Every row gives one point. The points of each table are mixes of a few directions, plus a little noise. How many directions does each table use, and how many do they share? Where both have some left over, give the other angles between the two spaces (their principal angles), to ten degrees, smallest first.
(in the rows, 128 means zero)

First (7 x 2):
[[111  68]
 [127 127]
 [127 121]
 [127 123]
 [149 202]
 [127 120]
 [130 134]]
Second (6 x 2):
[[121 104]
 [111  67]
 [133 147]
 [136 156]
 [142 177]
 [125 116]]
Directions: first 1, second 1, shared 1

First (6 x 3):
[[160 117 139]
 [ 41 130 102]
 [151 119 135]
 [163 120 139]
 [147 152 131]
 [108 129 122]]
Second (5 x 3):
[[139 198 123]
 [134 165 126]
 [120  82 132]
 [126 113 130]
 [121  83 131]]
Directions: first 2, second 1, shared 1

First (5 x 4):
[[122 120 160 138]
 [138 143  69 109]
 [133 136  98 118]
 [132 134 105 121]
 [114 108 207 153]]
Second (5 x 4):
[[172 173 115 107]
 [ 87  89  67 129]
 [130 128 144 130]
 [126 123 173 141]
 [127 126 142 132]]
Directions: first 1, second 2, shared 1

First (8 x 6):
[[126 132 128 126 131 131]
 [174  41 126 167  62  72]
 [136 112 128 135 116 118]
 [ 99 183 129 103 170 163]
 [ 99 183 129 103 169 163]
 [129 127 128 128 127 127]
 [129 127 128 129 127 127]
 [133 119 128 132 121 122]]
Second (8 x 6):
[[117  90  42  81 112 168]
 [136 143 145 158 151 103]
 [119 117 128  99  98 153]
 [131 147 180 144 124 114]
 [138 151 160 166 156  95]
 [117 106  98  87  95 164]
 [137 138 131 154 154 105]
 [131 135 136 138 134 121]]
Directions: first 1, second 2, shared 0; angles 90

First (8 x 8):
[[102 156 140  93 110 109  89 136]
 [108 128 124 144 128 136 123 113]
 [105 179 141  92 109 102 112 185]
 [164 110 117 159 147 141 184 151]
 [ 80 161 136 108 109 116  85 127]
 [204  78 132 101 142 127 137 104]
 [148  94 117 159 144 147 150  98]
 [113 118 117 168 136 146 143 110]]
Second (7 x 8):
[[119 119 122 147 132 138 130 108]
 [140 127 129 123 129 126 134 138]
 [ 92 104 113 186 137 158 125  66]
 [137 113 123 145 136 138 142 117]
 [165 174 154  41 109  81 118 216]
 [ 85 142 128 132 119 130  99 105]
 [159 120 128 123 134 126 149 145]]
Directions: first 3, second 2, shared 2

First (7 x 9):
[[118 101 142 148 137 132 148 131 114]
 [ 98 113 114 134 136 106 138 139 112]
 [117 133 130 101 165 149 144 146 150]
 [131 126 126 142 137  97 141 129 150]
 [106 119 110 118 111 101 136 137 110]
 [142 107 134 119  55  99 144 127 112]
 [177 200 139 127 159 216  47  88 145]]
Second (7 x 9):
[[129 128 113  46 148  69 122 169 186]
 [128 155 120 182 106 137 138  97 112]
 [102 145 127 125 123 176 177 134 120]
 [140 105 141 141 132 130 101 121 111]
 [145  82 143  83 153  98  81 152 139]
 [117 131 132 136 126 159 149 126 114]
 [134 150 121 182 107 128 127  96 113]]
Directions: first 5, second 3, shared 2; angles 90

First (9 x 11):
[[113 102 127 118 109 100 147  89 150  88 123]
 [148 128  94 106 131 140 139 121 144 115 143]
 [143  81 177 200 141 170 160 152 137 145  68]
 [142 138 130 108 136 104 106 144 112 183 181]
 [138 146 108 129 122 120 119 100 155 116 100]
 [152 139 117 103 124 106 160  93 160 114 142]
 [103 158 111 107 126 118  72 145  93 143 151]
 [113 145 188 172 146 168 137 190  80 155 105]
 [104 118  99 106 117 124 111 117 122  93 137]]
Second (10 x 11):
[[120 166 149 110 121  83 144  95 127 131 149]
 [152  39 166 143 138 155 164 176 129 147 149]
 [111 120 178 130 133 110 118 126 114 152 165]
 [ 87 109  57 165 122 165  98  95 113  87  78]
 [136 132  95 106 123 110 115 112 136 133 147]
 [157 131 162 127 126 100 162 132 147 150 123]
 [126 158  66 139 125 161  98 126 134 100  69]
 [143 172 158 103 131 106 117 140 134 150 148]
 [106  97 150 122 136 161 157 148 100  99 165]
 [143 155 101 134 125 130 107 128 145 132  86]]
Directions: first 6, second 6, shared 4; angles 30, 40

First (8 x 12):
[[113 124 128 130 124 113 134 128 103 119 138 122]
 [162 135 128 122 138 158 113 131 183 145 104 140]
 [142 131 128 126 133 142 121 129 152 135 117 133]
 [199 143 127 112 149 195  97 135 249 166  77 155]
 [100 122 130 135 119 100 141 124  81 113 148 118]
 [ 87 119 129 137 115  89 145 124  59 105 156 113]
 [ 92 120 129 134 117  95 144 124  69 109 152 115]
 [128 128 129 128 128 127 128 127 126 127 128 127]]
Second (10 x 12):
[[178 110 111 114 145 161 165 148  82 135  82 159]
 [ 80 136 163 132 110 122 114 129 174 108 158  87]
 [124 133 120 132 129 113 115 119 129 133 138 134]
 [167 122  95 126 143 126 135 124  86 149 105 165]
 [110 132 141 131 121 125 120 130 147 118 141 112]
 [116 140 116 138 126  97  99 104 139 140 153 133]
 [114 143 110 141 125  86  88  97 138 146 159 137]
 [ 86 141 147 136 112 107  99 116 169 121 163 100]
 [118 112 175 113 123 183 173 171 144  89 104  90]
 [186 108 106 114 148 159 168 146  73 139  79 166]]
Directions: first 1, second 2, shared 0; angles 80

First (8 x 12):
[[122 104 164 123 147 101 101  82 137 116 112 151]
 [119 123  76 144 126 118 164 170 127 145 154 126]
 [123 144 144 123  96 113 128 159 123 112 117 124]
 [131 157 127 146 106 129 118 127 119 131 163 123]
 [122  99 164  94 147 127 122 110 138 113  69 134]
 [134 146 190 105 111 142  95 108 127 103  87 122]
 [154 114  75 111 167 221 166 123 129 171 115  94]
 [115 138  86 175 119  80 133 139 124 136 205 146]]
Second (9 x 12):
[[120 118 106 146 129  98 135 134 132 133 152 142]
 [104 107  77 170 138  58 144 143 132 139 188 159]
 [128 127 129 128 127 129 128 126 128 127 127 127]
 [134 132 141 118 126 146 123 123 127 126 111 119]
 [101 105  71 174 137  47 147 146 131 138 196 165]
 [143 139 158 102 124 172 120 120 124 122  91 108]
 [162 159 199  70 115 228 105 107 122 114  44  85]
 [127 126 126 130 129 124 128 129 129 129 132 130]
 [135 135 142 116 126 147 123 124 128 125 109 119]]
Directions: first 4, second 1, shared 1

First (8 x 14):
[[151 185  98 116 157 115 167  98 113  91 118  96 112  84]
 [119 101 139 155  92 150 121 131 140 171 130 162 134 149]
 [119 107 140 126 124 128 110 142 132 135 132 134 135 145]
 [ 96  52 170 132 100 137  69 174 146 166 142 161 151 188]
 [145 167 107 122 146 120 158 106 118 103 121 107 116  96]
 [124 118 130 140 113 138 127 128 132 146 129 143 129 135]
 [115  96 144 138 110 138 109 142 137 152 132 148 137 152]
 [155 196  96  93 181  98 164 103 107  60 118  73 111  77]]
Second (11 x 14):
[[137 141 121 125 121 144 124 146 119 132 117 122 135 154]
 [151 161 109 120 114 172 114 175 101 137  98 113 144 196]
 [117 113 136 132 134 110 133 109 139 124 141 134 121 100]
 [143 151 116 122 119 157 119 158 111 134 108 117 139 174]
 [115 107 140 134 137 103 136 100 144 123 146 137 118  87]
 [112 104 143 134 138  96 138  94 148 122 150 140 116  79]
 [142 150 116 123 118 156 119 157 111 134 109 117 139 172]
 [ 98  83 153 138 147  71 146  66 164 116 168 149 105  41]
 [101  88 150 138 146  76 145  73 160 117 163 147 108  49]
 [131 132 126 128 126 133 126 134 125 130 124 126 129 136]
 [161 177  99 116 107 192 108 195  89 142  85 104 152 225]]
Directions: first 2, second 1, shared 0; angles 80

First (11 x 18):
[[115 105 109 108 189 107 141  99 163 176  52  68 170 128 143 140 112  97]
 [ 68  78 128 119 136 108 128 140 108 122  87 186 157 154 114  97  60 137]
 [142 141 127 135  88 141 119 145  99 101 164 168 106 127 113 110 124 140]
 [116 110 112 116 144 118 130 122 127 141  90 129 148 133 123 114  95 116]
 [120 135 160 141 147 128 134 122 159 135 151  94 121 126 152 170 180 140]
 [174 177 151 147 116 149 128 123 152 124 193  80  90 107 148 172 214 136]
 [108  98 103 108 165 109 135 112 137 158  58 111 166 134 126 115  83 104]
 [114 123 139 137  86 135 118 154  92  91 163 196 111 139 110 104 107 152]
 [144 146 136 138  98 141 122 140 113 106 169 147 105 124 123 126 144 140]
 [144 129  99 114 141 124 130 116 130 146  93 106 142 121 123 116 109 104]
 [161 165 145 145  99 148 123 136 127 109 190 122  93 116 133 146 179 141]]
Second (11 x 18):
[[ 69 120 110  94 109 155 133 107 178 101 150 138 121  71 174  73 144  85]
 [143 138  88 136 139 111 137 142  77 124 135 101 138 163 130 186 102 179]
 [164 128 166 149 136 118 118 136 121 151 107 136 127 150  92 134 131 130]
 [ 87 119 135 104 112 151 127 109 180 114 138 146 120  79 154  71 149  80]
 [152 120 199 142 128 132 110 124 162 154 102 158 118 122  90  87 153  89]
 [ 91 128  86 107 120 138 138 121 133 104 150 118 130 106 166 125 123 128]
 [169 127 182 152 136 118 114 134 128 157 101 143 124 149  84 125 137 122]
 [128 121 165 128 123 137 119 120 161 136 118 148 120 110 118  90 147  94]
 [135 135  97 132 135 117 135 137  93 124 134 108 135 151 132 168 109 163]
 [109 128 108 117 124 133 133 124 132 116 140 123 129 116 147 125 126 128]
 [160 144  71 147 147  98 141 153  44 127 134  86 145 190 123 224  86 210]]
Directions: first 3, second 2, shared 0; angles 90, 90

First (8 x 20):
[[149 133 150 150 122 155 138 132 107  86 111 137 111 168  99 130 137 170
  146 136]
 [ 24 160 123 132 130  83  88 112 126 176 123 172 110  12 134 119 151  77
   84 103]
 [178 111 107 108 125 131 143 121 142 143 136  92 140 169 140 129 109 124
  139 135]
 [187 107 126 120 122 146 148 132 126  99 126  98 132 189 121 132 120 151
  153 152]
 [163 110 110 110 146 136 146 141 168 167 166 101 177 157 175 131  89 114
  129 106]
 [ 54 129 150 131 136 103 104 152 117  97 131 163 129  51 129 132 156 111
  111 146]
 [151 119 126 121 111 125 129 119 108  97 107 113 104 147 102 128 143 138
  142 162]
 [118 155 132 152 132 144 129 115 130 160 124 149 121 132 125 122 120 139
  120  85]]
Second (8 x 20):
[[ 96 122 149 126 170  91 137 132 160 146 158 117 176 141 116 127 127 134
   88 133]
 [122 116 160 114 162 148 128 139 163 154 165 130 140 142 135 130 131 119
  132 113]
 [166 152 117 141  98 126 107 151 116 108  80 124 106  97 162 103 127 124
  154 123]
 [138 105 116 126 122 199 153 104 115 146 155 145 101 166 107 138 138 133
  149 114]
 [157 150 147 156 150 104 122 177 173 141 108 111 162 121 163  69 135 141
  117 117]
 [ 94 118  79 108  76 116 132  66  47  88 110 141  86 115  83 193 116 119
  124 161]
 [109 107 138 133 162 147 159 119 152 159 173 131 157 171 102 124 137 140
  104 124]
 [142 152 117 119  87  94  88 136  97  87  72 124  95  72 158 138 115 108
  151 137]]
Directions: first 4, second 4, shared 0; angles 40, 40, 90, 90

First (10 x 24):
[[144 123 129 136 141 128 128 122 122 135 137 125 148 117 127 129 140 125
  123 133 142 127 136 138]
 [157 119 129 143 147 130 122 117 118 139 145 124 160 113 126 130 145 120
  119 139 151 128 139 147]
 [ 26 164 126  78  59 126 152 162 167  87  71 138  12 182 131 126  62 159
  158  91  48 128  89  59]
 [ 95 141 128 113 107 128 135 139 140 115 110 132  93 145 129 128 107 139
  136 116 103 129 116 107]
 [177 112 129 153 164 131 118 110 108 149 156 122 184 102 126 129 160 113
  114 147 167 127 149 160]
 [201 102 131 164 179 128 110 102 100 160 172 120 212  88 123 130 176 104
  107 156 188 128 156 177]
 [118 132 129 121 121 129 131 132 134 123 123 128 115 135 128 128 122 131
  132 124 120 129 123 119]
 [189 108 130 156 169 129 112 107 103 154 162 122 196  96 128 130 168 110
  111 151 176 127 150 169]
 [ 93 139 127 111 104 127 136 139 142 114 107 132  89 148 131 128 104 140
  140 115 101 127 114 106]
 [ 79 143 126 105  96 127 140 144 147 106 100 132  72 155 130 126  94 143
  142 109  87 128 110  94]]
Second (8 x 24):
[[107 152 137 111 105 127 140 128 135 115  93 132 103 144 117 119 115 132
  121 107 113 128 125  99]
 [210  88 134 121 159 122  70  91  89 185 242 119 140  80 136 166 168  76
  131 156 160 149 135 190]
 [183 179 168 102 102 135 117  85  97 163 100 124 128 110  87 129 137  90
   85 112 144 143 143 106]
 [106 131 133 110 120 135 161 121 144 119  89 141 135 131 126 130 128 112
  156 111 158 131 114 139]
 [ 98  93 107 149 161 106 135 149 144  79 144 135 136 153 147 103 152 157
  122 116 122 109 150 130]
 [128 137 134 112 111 125 111 125 122 134 141 125  91 132 125 134 117 126
  122 123 103 134 126 111]
 [ 68  99 100 147 145 109 139 167 156  67 131 133 108 167 153 101 126 176
  131 116  91 107 140 110]
 [125 144 110 172 122 168 150 155 136 164  81 117 183 109 132 143  78 156
  157 182 133 124  91 141]]
Directions: first 1, second 5, shared 1

First (10 x 32):
[[117 158 126 149  69 105 144 129 108 121 108 114 137 136  86 100 118 115
  117 156 155 120 163  93 134 139 145 102 140 139 168 134]
 [126 130 179  81 129 120 122 123 152 118 163 171 121  88 177 104  93 133
  147 161 122 125 120 130 180 117 165 132 144 185 151 158]
 [128 104 151  92  91 122 154 140  91 154 112 206 129 176 112 122 133 129
  132 179 121 149 138 109 182 158  96 147 147 204 170 117]
 [140 122 147  94 108 102 135 115 137 107 133 131 127 120 151 104 115 126
  131 146 131 113 135 105 142 124 165 102 138 159 158 167]
 [ 91 134  77 207 110 141  77 134 126 132 125 109 140 131  82 117 142 143
  130 130 140 125 115 153 126 137 132 152 112  53 110 121]
 [121  65 131  96 145 134  74 121 151 129 159 195 125 131 178 117 135 163
  160 154  98 129  74 164 185 132 145 172 123 140 121 166]
 [136 107  88 154 175 153 113 130 131 138 121  99 127 144 125 166 161 135
  124  77 113 134 105 158  80 125  93 144 105  66  74 103]
 [154 141 105 142 182 141 147 124 137 121 117  52 123 120 132 169 146 114
  109  53 126 124 131 135  44 107 107 105 109  71  77 103]
 [124 178 130 160 156 147 147 138 129 135 127  81 125 100 110 152 118 109
  112  92 140 135 146 136  86 113 107 122 124  99 100  84]
 [144 141 148 102 115 114 166 127 117 125 116 123 126 133 126 128 121 112
  118 132 134 128 153 100 120 129 126 103 140 164 151 126]]
Second (9 x 32):
[[144 113 145 106 121  96 120 109 140 131 101 115 148 151 131 138 118 163
   99 141 121  84 127 118  88 149 116 110 151 107 138 157]
 [ 93 134 146 141  94 131 106 140 119 147 138 184 135 128 110 108 110 143
  137 182 132 137 123 139 189 145 126 163 143 152 154 126]
 [119 162 132 136 146 159 154 146 121 125 155 131 105  94 131 126 124  88
  148 109 138 168 139 132 156 100 137 134 113 162 120  93]
 [104 108 115 147  83 111  86 125 125 133 121 157 145 150 106 103 127 160
  128 174 130 112 117 130 158 152 137 145 138 114 153 154]
 [134 106 164  94 156 138 131 136 125 168 122 184 135 152 141 161 123 155
  119 148 100 133 112 149 136 151  67 167 146 154 121 104]
 [121 214 122 170 188 171 151 138 158  89 180  39  95  19 151 127 108  62
  149  44 154 160 143 144 105  53 183 103  91 104  77  93]
 [133 107  79 154 131 130 105 119 134 109 126  90 125 135 127 123 155 126
  136 100 130 125 115 132 107 121 152 118 103  79 108 148]
 [153  98 115 114 106  85 118 101 136 115  93  92 150 165 127 128 138 157
   99 130 125  79 131 103  75 147 133  91 141  91 140 174]
 [150 111 137  88 129 134 179 136  99 138 116 158 115 161 129 141 146 101
  134 124 121 157 142 107 141 132 100 123 128 192 140 107]]
Directions: first 5, second 5, shared 4; angles 80

First (10 x 32):
[[156 123 103 137 116 121 119 100 137 128 172 150  94 130 143 129 165 122
  113  74 149 147 148 142 152 105 166 129 110  89 122 135]
 [144 133 120 120 115 132 127  99 154 126 183 110 103 105 101 108 140 117
  119  91 136 117 146 148 150 112 149 115  92  92 108 147]
 [114 138 120 142 125 112 132 137 108 137 119 129 116 136 124 162 153 133
  118 127 127 133 119 149 126 126 157 134 122 130 144 126]
 [154 124  97 156 107 126 114 101 121 133 157 163  62 154 148 138 192 124
  104  62 163 156 130 151 162 117 173 131 107  93 122 137]
 [113 123 181 110 164 162 117 159 140 127  67 125 173 139 100  91  60 125
  160 172 115  92  83  93 112 183  30 126 170 209  93 112]
 [121 117 171  96 194 125 118 134 158 129 136 121 192 145 102 134  80 114
  148 126 111  92  92 149 102 150 103 140 128 196  79 110]
 [128 120 132 122 135 121 134 150 118 121  91 149 176 116 172 131  96 139
  143 178 116 143 148  80 102 123 104 140 176 133 162 109]
 [111 164 133 141 110 122 136 155 117 138 105 125 121  73  96 135 127 132
  130 165 117 113 149 105 139 118 128 124 146 105 162 124]
 [140 111 109 125 127 124 123  95 134 124 173 122 103 164 139 134 158 123
  114  78 143 141 120 169 132 120 165 126  84 117 106 142]
 [ 98 127 112 132  88 136 157 148  98 118  76  86 138 119 153 117 109 150
  129 208 109 146 145  95 100 130 104 115 144 115 183 139]]
Second (10 x 32):
[[129 129 128 128 128 127 129 126 129 127 131 126 127 127 127 128 127 129
  128 126 129 128 129 128 128 127 129 127 127 125 127 129]
 [ 98 122 145 145 160 120 125 173  85 135  44 155 156 180 154 171 118 142
  137 171 121 138  76 122  96 165 101 153 173 203 148  98]
 [120 126 132 132 135 126 126 139 118 130 109 136 135 140 134 137 126 131
  130 137 126 131 117 128 121 137 121 134 140 145 133 121]
 [118 126 135 133 139 126 127 143 113 130 100 137 139 145 136 141 125 132
  132 143 125 130 111 126 118 141 119 136 144 154 134 119]
 [154 134 114 113 100 136 131  88 165 121 204 105 102  84 105  91 137 115
  120  89 135 120 173 135 157  96 151 106  89  62 109 154]
 [119 126 133 134 139 126 126 142 115 131 102 136 137 144 137 140 126 132
  132 142 126 131 111 126 118 139 120 136 142 153 134 119]
 [133 128 125 125 123 130 129 121 135 125 142 124 123 120 124 121 128 124
  126 120 131 126 137 128 133 121 133 124 120 115 124 132]
 [ 92 121 149 147 165 119 124 180  79 137  30 159 161 187 159 177 117 144
  138 179 120 139  68 120  91 170  97 157 182 215 152  94]
 [172 136 103 105  84 138 133  64 188 118 249  90  85  57  92  69 141 108
  115  65 137 115 201 138 173  76 167  93  62  22  99 168]
 [145 132 118 119 110 132 130 103 151 124 173 113 113 100 115 105 133 121
  123 104 132 122 155 132 145 108 143 115 103  89 117 144]]
Directions: first 6, second 1, shared 1

First (8 x 32):
[[100 127 108 112 141 142 127 139 139 136 126 134  98 112 119 141 141 114
  120 130 143 148 109 128 129 120 123 162 106 122 152 100]
 [134 129 133 133 124 122 131 125 126 124 132 129 138 130 131 123 124 132
  133 128 124 119 133 129 130 130 130 118 134 131 124 136]
 [ 99 127 104 111 147 150 118 144 137 146 116 126  88 117 121 144 149 116
  104 130 146 162  99 126 123 119 120 171 103 117 151  89]
 [197 136 169 166 115 118 102 117  98 138 103  80 163 179 161  99 122 161
   91 114 105 126 147 121  94 136 124  69 176 128  56 168]
 [105 126 111 115 139 141 125 137 136 138 125 131 101 116 122 141 139 117
  120 130 139 146 112 128 128 122 124 159 109 122 149 104]
 [188 126 183 162  78  68 174  88 115  69 174 154 237 139 135  89  65 152
  221 132  83  25 205 137 164 156 154  23 182 162  91 230]
 [102 126 113 115 133 133 135 133 139 126 133 143 113 112 117 138 131 117
  136 133 136 130 119 130 139 126 129 151 112 127 153 112]
 [ 97 128 104 110 148 153 115 146 135 148 113 125  85 118 121 146 152 116
  100 129 148 167  98 126 118 117 119 173 103 115 149  85]]
Second (9 x 32):
[[123 124 126 134 121 119 117 121 136 128 129 135 133 125 135 119 132 123
  134 120 126 143 125 129 141 118 125 137 128 125 118 129]
 [142 141 126 106 154 153 163 155 106 124 122 107 108 141 105 157 113 145
  111 158 129  75 134 122  83 162 140 103 127 139 162 118]
 [122 123 128 138 117 116 112 117 137 130 132 137 138 122 139 117 135 119
  134 115 127 150 126 129 147 114 122 138 130 124 113 133]
 [154 149 126  86 175 176 193 175  87 121 116  91  89 152  87 180 102 158
   96 184 129  33 139 117  45 189 148  81 127 146 187 111]
 [144 143 126 101 158 156 168 157 103 122 119 104 103 143 102 162 111 148
  110 164 130  69 133 123  75 166 141 100 127 140 165 117]
 [106 109 130 166  87  85  72  86 164 135 139 161 162 107 164  82 152 101
  155  79 126 212 118 137 201  74 109 170 129 111  76 143]
 [105 106 129 167  86  84  69  84 167 136 139 162 163 106 166  79 152  99
  157  77 127 215 118 138 204  71 109 171 130 110  73 144]
 [139 137 128 112 146 147 153 147 113 125 123 114 114 138 111 150 118 140
  117 150 128  91 132 123  95 153 135 110 127 134 151 121]
 [119 120 128 144 110 110 104 109 143 132 133 141 142 118 143 109 138 117
  138 108 127 163 125 132 158 106 120 145 128 122 107 135]]
Directions: first 2, second 1, shared 0; angles 90

First (8 x 32):
[[157 165 128 122  92 162 110 111 158 155 102 133 144 149  70  60 144 199
  149 111 133 114 120  94 105 151  72 136 129 116 140 134]
 [142 122 125 132 100 148  96 125 125 132 106  98 135 134 104 110 116 116
  118 131 133 143 122 126 109 124 108 146 118 137 121 133]
 [ 94  84  99 219 219 112 185 193 123 134 188 175 113  66 213 186 146 101
   86  95 137 155 170 202 130  78 236 135 149 164 139 173]
 [131 135 158  92 154  97 163 110 115 109 166 133 134 133 153 146 144 120
  157 150 108  85 133 125 167 135 141 114 143 112 148  93]
 [162 133 159  85  86 139  94  90 115 122 115  69 154 150 100  97 125 107
  150 161 122 114 120 113 132 130  84 148 131 121 132  95]
 [112 144 124  68  99 103 114 101 125 126  91 121 125 139 135 139 116 124
  149 162 135 156 112 115 154 140 103  94 133 101  91 109]
 [112 117 126 146 149 126 143 142 119 107 142 148 102 136 126 160 114 118
  107 107 111 100 116 120 122 143 150 122 103 135 142 132]
 [116 126  99 158 125 141 119 150 140 141 110 142 117 118 124 128 121 138
  106 107 141 158 127 135 108 123 135 128 121 138 114 156]]
Second (11 x 32):
[[195 113 165 126 155 151  87 171 137 130 135 123 150 170  90 128 176 175
   88 109 149 108 153  98 108 148 112  98 117 105 206 154]
 [ 99 140 119 125 148 114 155 138 134 112 130 178  94 142 125 158 121 156
  122 104 117 101 111 101 130 162 138  96 106 116 135 132]
 [ 78 144 107 126 141 107 163 127 131 109 127 179  86 133 134 160 107 143
  130 108 111 108 103 109 134 158 143 102 107 120 111 126]
 [ 61 149  98 128 136 101 178 116 128 109 127 181  80 120 144 158  94 133
  143 113 105 107  95 115 142 153 148 112 110 127  94 117]
 [110 124 109 131 120 128 117 136 126 127 108 133 113 128 128 144 110 120
  113 125 134 152 119 127 121 131 131 117 117 131 107 138]
 [160 136 159 124 134 131 144 109 127 136 164 111 158 123 132  95 157 133
  158 141 119  95 146 139 140 114 124 158 153 131 155 107]
 [165  78 115 140  94 166  15 176 124 148  59  66 148 141 102 140 117  99
   50 137 185 232 143 136  82 107 107 111 109 135 119 181]
 [ 94 144 115 128 109 113 167  87 119 131 138 121 125  92 160 112 107  93
  172 150 108 130 118 156 149 104 138 165 150 145  80  98]
 [171 143 172 120 155 129 158 116 132 128 181 133 155 137 123  97 173 160
  160 127 111  61 149 120 144 130 124 143 150 118 186 106]
 [191 105 153 131 107 156  78 132 123 154 124  57 181 121 119  90 154 104
  121 155 152 163 161 156 117  88 109 161 152 138 143 134]
 [ 81 134 101 131 107 114 147 104 120 127 114 127 114 100 154 130  94  94
  149 142 118 152 110 150 138 111 137 147 133 144  70 115]]
Directions: first 5, second 3, shared 2; angles 60
